Rows are points. Two turns around zero, p and q, are shown by what they do to some points. Where does a point land after both, in the order given? Backwards means that the second turn is done in reverse. Each puzzle has new turns, and all numbers are rounded.

Turn p:
[-22 -14] => [-6 25]
[-15 -11] => [-6 18]
[-4 40] => [39 -9]
[ 41 -15] => [-27 -34]
Turn q:
[37 13] => [26 29]
[-36  23] => [-43   3]
[-2 -2] => [-1 -3]
[  1 -34] => [ 17 -29]
Where do these land?
q, then p: [ 53 -21] => [-12 -56]
q, then p: [-22 -13] => [-16  20]
p, then q: [-10  25] => [23 14]
q, then p: [-16 -13] => [-15  14]
p, then q: [-5 23] => [22  9]

Turn p:
[-17 -25  42] => [-34  39  -6]
[11 49 13] => [48 19 -4]
[-10 -14 -26] => [-13 -27  -6]
[ 15 -25 -33] => [-15 -36  21]
[ 2 14  5] => [13  7 -2]
Turn q:
[-17 -20 -15] => [ -7   8 -28]
[ 23 -41 -18] => [ 25 -22 -38]
[ 3 52 11] => [ 1 19 50]
[-9  9 21] => [-18  -4  16]
Where do these land?
q, then p: [ -5 -54  19] => [-38 -42  -9]
p, then q: [-17  20  -5] => [ 24   6 -10]
q, then p: [ 28  11 -32] => [25  2 36]
q, then p backwards: [-6 23 18] => [ 21 -20   6]

Turn p:
[-34 -10   7  16] => [-22 -31  -4   8]
[ 5 27 19 13] => [-14  20 -16  20]
[53  4  8 37] => [39 23 -9 46]
[ 24   2  -3 -31] => [ 13  27  17 -19]
[-32  -6 -49 -23] => [  3 -29 -12 -55]
[-15 -18  18 -12] => [-17 -10  25  -1]
Turn q:
[23 24 15 14] => [  9  17 -16  30]
[ 25  12  45 -20] => [34 45 -4  4]
[-69  -2  -2  10] => [-40 -14 -30 -47]
[ 20 -23  -7 -13] => [10 -1 32  2]
[  2 -17  -9   3] => [-9 -6 17  0]
[ 20   1 -55 -15] => [ 19 -51  21  16]
[-22   5  13  22] => [-25  10 -21  -5]
Where do these land?
p, then q backwards: [  1  38  16 -33] => [-19 -20  42  16]
q, then p: [-25 -33   5  42] => [-50 -26  -9 -16]
p, then q backwards: [ -9   5 -34 -29] => [-34  -5   7 -29]
p, then q backwards: [ 25  -8  -3 -32] => [  8 -23  20 -27]
q, then p: [-9 21 -9 30] => [  7 -33 -17  -7]
p, then q: [ 17 -23  25  21] => [-27  25  -3  23]

Turn p:
[  3 -20  -3 -25] => [-22 -18   3 -16]
[ 10 -14  15   1] => [ -9 -13 -15   8]
[  8  70  15 -48] => [ 33 -34  69  21]
[-29 -12   2  43] => [ -8  45 -23  14]
[ -2 -13 -19   0] => [ -6   7  -5 -21]
[  9 -11 -10  30] => [ 10  14 -29  -6]
Turn q:
[  1  21 -16  24] => [  4  -5 -29  20]
[-36  31   8  17] => [-19   7  -3  47]
[  4  -4  42 -14] => [ 8 -9 43  4]
[ 15 -44  15 -15] => [ -4 -15  26 -41]
[ 16  -4 -49 -12] => [ 10  23 -37 -29]
Where do these land?
q, then p: [  0 -57   7  18] => [-58  -5  14  -9]
p, then q backwards: [-7 19 15  0] => [-4 17 18 -2]
p, then q: [ 25 -11  15 -47] => [-37 -13  24 -33]
q, then p: [ 9 36 -8 10] => [ 30   6 -22 -13]
q, then p: [-28  14 -30  19] => [ 13  41   8 -18]

Turn p:
[ 27 -26  14 -20  -4  14] => [  7   3  35  -3 -18  25]
[ 18   0  34  -5 -26  -2] => [ 23  18  29 -18  -7 -11]
[-25   1 -25   3 -20  21] => [-43   2  -6  -4  -5 -14]
[ -2 -35   9  -4  11  -5] => [  4 -29  18  -5   3  16]
[-25  27 -15  35  21  -8] => [ -7  -6 -35  23  31 -23]
[-23  61 -23   9  59 -21] => [  9  10 -78  25  42   9]
[ 14 -22  13 -30  -8 -28] => [ 27 -15   9 -28 -24  16]
[ 33 -10  -5   0  -4 -15] => [ 22  -6   7  12 -27   2]
[-17   4  -2  11 -28  44] => [-43  22  21  -1   6 -19]
Turn q:
[ -1  34 -26  18   1  -8] => [-11 -13 -38  18 -14  -4]
[-11  41  -5   1 -14 -42] => [-16 -18 -12  16 -49 -22]
[  1  -8  41 -27 -22  21] => [-13  13  40 -27  -7  27]
[-12  -8  -3 -17   6 -16] => [ 14   4   4 -11 -11 -18]
[ 14  -4 -29  22  -9 -21] => [ -5 -31 -15  14  13 -23]
[-24 -44  10 -13  16  28] => [ 16  42  17 -24  31  -3]
[-23  26 -18   0 -36  22] => [-45   6 -27 -21  -9   3]
[ 38 -31  25 -21  32  28] => [ 44   2  29 -11  27  41]
[ 17  -7   5  38  27 -13] => [16 -5  1 45 18 -2]
Where do these land?
q, then p: [ -2 -15  24 -13  18   7] => [18 29 10  4  6  5]
p, then q: [ 14   1   2 -13 -66  21] => [-35  -4  25 -11 -56  -5]
p, then q: [ 14 -21 -16   5 -25  20] => [-32  12  23   4  -9 -11]
q, then p: [  0   9   4  28  52 -76] => [ 47 -24  17  40 -27 -63]
q, then p: [ -1   7 -13 -24  19   6] => [ -2  15  -2   5 -29  10]
q, then p backwards: [-25  -3  -5   4 -16   4] => [-16  13  -5   1 -18  13]
q, then p: [ 0 21  3 13 18 20] => [-22  14  -4  23   1  -9]

Turn p:
[-28  19 -32 -29   9   6  -8  41] => [-23  26  21 -52  16  -8  -9   9]
[-10 -29 -15  18  -7  21 -30   5] => [-40  12 -11  18  12 -15  15  -8]
[ 11 -46  27 -15 -19 -30  29 -32] => [ 27 -30 -44  12 -23  13  33  27]
[-14   5   7  47  -3 -20  -2 -32] => [ 11  27 -12  46 -18  18 -11  -5]
[ 31  26  -4 -28 -15  -7   5   3] => [ 11 -32  11 -16   3  -6 -28  19]
[-41   9 -32 -20 -19  39  47  -7] => [-21   3 -11 -37  36  64  -1   1]
[ 16  28  28   6 -25 -21   8  11] => [ 13 -19  31  11 -29   9 -14  20]
[ -7 -41 -39  31  32  25  -6  -3] => [-11  34 -21  19  49 -14  28 -22]
[ 18  15  30 -11  24  -7 -19  46] => [ 11  -6  46 -18 -20 -39   9  -9]
[ 25  14  30   1  23  -6 -23 -31] => [ 26 -16  -9  16 -25 -23 -20 -32]
Turn q:
[  1  40   2  31  38 -28  -4  46] => [-17   7 -66   3  32 -18   2 -29]
[  8 -13 -23  13 -15  31  -6   3] => [ 11   5  26   9  10   8 -31 -11]
[-33  10   3 -42 -22 -14   4  45] => [-15 -40   7   2  -7 -59  12  -9]
[ 43 -12  12   7 -40 -34  -6 -26] => [-33  42  12  21 -41  11  -1  20]
[-27 -31 -16 -39  26  35  19 -35] => [ 56 -33  25 -36 -12  16   2  18]
[  5 -21   2 -35  35   7  -1  -2] => [ 45  -7 -11  -5 -11 -11   7  21]
[ 34   2  -4  30  -5 -26 -35  -8] => [-17  60  -9   9   2   2  -6  -1]
[  0  29  -1 -14  10 -22  36 -13] => [-21 -23 -30 -24 -18   7  -1  16]
[-28 -35 -22  24  -8  -8  -9 -25] => [ 10  21  32 -26 -12  18  10 -33]
[10 16 32 33 19 31  7 38] => [  3 -16 -29  45  42  15   0 -13]
[-13  14  14  -9 -38  27  -6 -24] => [-22 -14  43   1  15  10   4  23]
Where do these land?
q, then p: [-24   5  20  43  38 -33  -2   8] => [ 24   7 -28 -15  45  35 -23  -7]
q, then p: [-17   2  20 -31  -1   3 -38 -13] => [ 37  -2  29 -18 -11   2  19  15]
p, then q: [-27   7 -57  15  24 -14  10  -3] => [ -5  -2 -40 -22  44 -17 -18  21]
p, then q: [ 26 -12  17  38  32 -14   5  -2] => [-23  24 -28  15 -13  38 -10   1]
q, then p: [ 24  36 -21   5   2  32   4 -11] => [-24  17   9 -16   2 -40   3 -26]
q, then p backwards: [-14 -26  -1  -2 -34  50   0  27] => [48 31 17 32  2 20  3 14]
q, then p: [ 11 -35  41  -7 -71  -2  -2 -50] => [-24 -19  56  14 -42  59  32 -11]
q, then p backwards: [-7 31 22 -7 14  1 -3 30] => [ 25 -35 -20  -6  -4  12  -9 -10]
p, then q backwards: [ 10 -18 -12  10  -5 -20  46  -1] => [  8  -4  32  -6  30  27  -9 -19]
q, then p: [ 19  17 -11 -36   3 -16 -38  33] => [ 23  34  13  -1 -18 -26 -19  40]
p, then q: [ -1  -6 -17 -29  -2  14  17 -19] => [ 36  -3   3 -16  -4 -12 -17   5]

Turn p:
[ 64 -24  14   9  31 -20  23  19] => [  9  39  -8 -50  35  36  15 -17]
[-14  30  -2   3   2  17   8   0] => [ -5 -25  -5   3 -27   9   2   2]
[-30  51   3   7 -32   5   0 -38] => [-11 -41   9   0 -44 -34  11  30]
[ 23 -10 -11 -30 -27 -19  34 -30] => [  4  25  52 -28  -7  -5 -10  23]
[ 31 -38 -31  14   2   1 -10 -23] => [26 23  1  2 37  9 -1 39]
[-24  16   0  11   0 -28  13  27] => [ 15   7  -8   3 -31 -12  12 -32]
[ 12   8   5  -2  44 -11 -23  13] => [  5 -15  -6   2  28  18  27 -28]
[  2  16  16 -13 -37  -1 -30  46] => [-52  24  -8  27 -14 -12  20 -18]
[-45 -29  12  15 -21  -8  -4 -26] => [ 16  -6  -8   9   1 -54 -33   7]
[-20 -20  -4 -13  36  64 -10  11] => [ -9 -31 -19  32  20  41 -45  -5]
Turn q:
[-18 -16  33 -35 -16 -32   9 -29] => [-44   5 -16 -22 -16 -45   6  -6]
[ 38   1  21 -27 -17 -42 -14 -13] => [-40  10  37   5  -1 -35  24  13]
[-29  30  11 -13 -12 -11  58  43] => [ -5 -33   0 -36 -12  19  24 -63]
[ -1  57  -2  33   2   6 -41  -1] => [ -3 -46  20  15  -4  37 -13  42]
[ -6  -4 -25  13  -4  26  30  -9] => [ 40  -3 -16 -20  16   1  -2  -5]
[ 16 -31 -12  13  40   4  -8 -10] => [ 26  21  -9  42   1 -16 -11   3]
[ -3 -29 -44  22   6   8 -28  -8] => [ 15  18 -21  26  41   8 -19  20]
[  2  25  25 -36   2   1 -23 -15] => [-27  -2   1  -4 -35   0  22  29]
[ -6 -21  -6 -11   4  28  40  54] => [ 26  28  -5 -15  -4  31  10 -57]
[  8 -10   0  40  -6  11 -24 -10] => [ 11   2  12   9  12   3 -40  23]
Where do these land?
q, then p: [ 24  -6  16 -12   5  -8  -6  -4] => [ -6   2  -6 -14 -19 -19   8 -11]
p, then q: [ 42 -32   6  36  20 -39  15  14] => [ 27 -16   5   9 -15  -5  70  17]
q, then p: [-21 -13  41  -5 -11  20 -14  25] => [-33 -23   9  31 -15 -19  -3  21]
q, then p: [ 14  16 -27   1  31  -8  21  13] => [ 19  12 -13 -38   8  12  -9  20]
p, then q: [ 13 -19   6  14 -25   9  -5  29] => [  2 -35 -11   1  12  25  11  10]
p, then q: [  6  42 -21   3   8 -32 -45 -38] => [ 20   8  17  -3  -5 -36  -7 -69]
q, then p: [-17 -13  -6 -40 -36  10 -34 -15] => [  0 -16  14  36 -41  22  -2 -31]
q, then p: [-69   8   9 -18 -17  29  59  15] => [  1  -1  76  26  12  15 -27  49]
q, then p: [-17  -6  -5  13  19  12 -40 -18] => [  2  14 -32  36  -5  11  17   2]
p, then q: [ 24  23 -21   8   6   6  48 -21] => [ -3  40  20 -34 -14  22  23  -4]

Turn p:
[-19 -10 -27   5 -13 -36 -14 -12  -2] => [  7 -15  24 -12  28 -21   8   4 -26]
[-23 -37 -11  -7  -8   9 -21  20 -10] => [ 13 -36  24   4 -23 -10 -18  -1 -13]
[ -2  -1 -24  13   1   0 -54  15  -3] => [ 21 -37   6  20   7 -20   5  34   2]
[ 13  36 -38 -50  32 -14  -3  22   8] => [-52 -20 -45  17  19 -35  -8   6  -6]
[-41 -20 -13 -22   0  -4 -44 -27   6] => [ 25 -40  -1 -40  -7 -32   2  10 -19]
[ 22  30  21   5 -29  27  65  24  -2] => [-15  59 -16  40 -17  37  -6 -29 -11]
[-14  -6 -20  11  24  -4  -2   5  33] => [-12   7  14  -4  -8 -40   5  15  11]
[ 46  16  27  27 -18  47  62 -30 -18] => [ -3  51 -12  16 -20  66  44 -37  19]
[-36  11   4  -8  21  -9 -35   9   7] => [ 22 -16 -14 -11   7 -38 -24  13   8]
[ 19 -18   4 -22   9 -18 -20   1  26] => [-25 -14   1 -23  -1   2 -11  34   0]
[ 18   5  49  30 -32   3  24 -17 -13] => [ 26  41   8  -4   6  56   3 -10   5]
[ 19  -6  29  18  15   0  42  -9 -34] => [ -7  19  11   0  11  38   0 -41  33]
Turn q:
[ 47 -21 -32  21  -4  -4  27   8 -47] => [ 37 -26  14 -10  36 -55  -5  21  -5]
[-23  33  13 -13 -22  30 -22 -25  11] => [ -5  32 -33  15 -43   5   7 -16   1]
[ 31 -13  -2  11  25 -10  24  -8 -11] => [  8   2  15  -6  44 -17 -13  -3   0]
[ 13  -8 -36  45   4  -7   4   1  28] => [  8 -15   8  50  31   4   2  24   1]
[-18  40  12 -46   5  16 -38  21  17] => [-19 -14 -29  -4 -51  27 -21 -38   4]
[-19  33  12 -11  -2  27  40 -13  -3] => [ 22  43 -21 -14 -14   9 -28   8  10]
[ 39 -10  -6  11 -19 -39  29 -11   1] => [-11  -7 -13  -9  50 -25   9  30  13]
[-22 -22  29 -32   5  30 -47   0  27] => [-15   4  13   3 -39  29  29 -53  17]
[  2 -17 -29  18   1 -33  10 -19 -29] => [ 10  -7   3  -6  33 -15  17  24 -38]
[-55  -1  25 -40 -21  27 -26  34  29] => [-10  -4   1 -13 -71  51  15 -13  26]
[  3   6  43  16  -1  -4 -10  21 -31] => [-28   6  29 -17 -23 -30 -17   4  -2]
[  1 -18 -30  21  27 -33  10  -9   8] => [  3 -13  12  13  46  16   3  14 -25]
Where do these land?
q, then p: [ 22   5   2 -37  11   7   6  -8 -33] => [-24 -28 -16 -29  21   4  13   3 -13]
q, then p: [-54  18 -43  56 -13 -20  21  46   3] => [ 23 -18  29  74 -30  29 -45  15  14]
q, then p: [-31 -25  -4  13  55  12  -7 -28   1] => [ 26   8 -33  -1   3  36  18 -25  41]
p, then q backwards: [ 31 -74  14 -28  -9  11   6  12 -21] => [-37  -3  14 -17  29 -15 -29  64  18]
q, then p: [  1   8  -5  10 -22   5 -23 -31  -1] => [  0  17  15  16  25  -8  16 -19 -10]
q, then p: [ 34  -1  21   9  19  35  -2 -17  -5] => [  8  19 -10 -30  36  -2  17  22  12]
p, then q backwards: [  2   9 -20  38  20 -22 -16  10   7] => [ 29 -24   1  37 -12   0  17  -2   4]
q, then p: [ 20  40 -26 -27  20 -40   4  -5 -12] => [ -6 -67   7  -1   5 -27  12 -11   6]
p, then q: [  8 -17   8  11 -42 -10  31  -2  12] => [  2  29  -4 -14 -34 -26 -24  -7  -2]
p, then q: [-18  10  -7  -7 -23  16  -2  11  37] => [ -7 -22 -13 -11 -14 -27  -7  29 -13]
p, then q: [-15  28  59 -38 -17   6 -18  12  11] => [ 19 -56 -28  24 -23 -21   4 -28 -15]
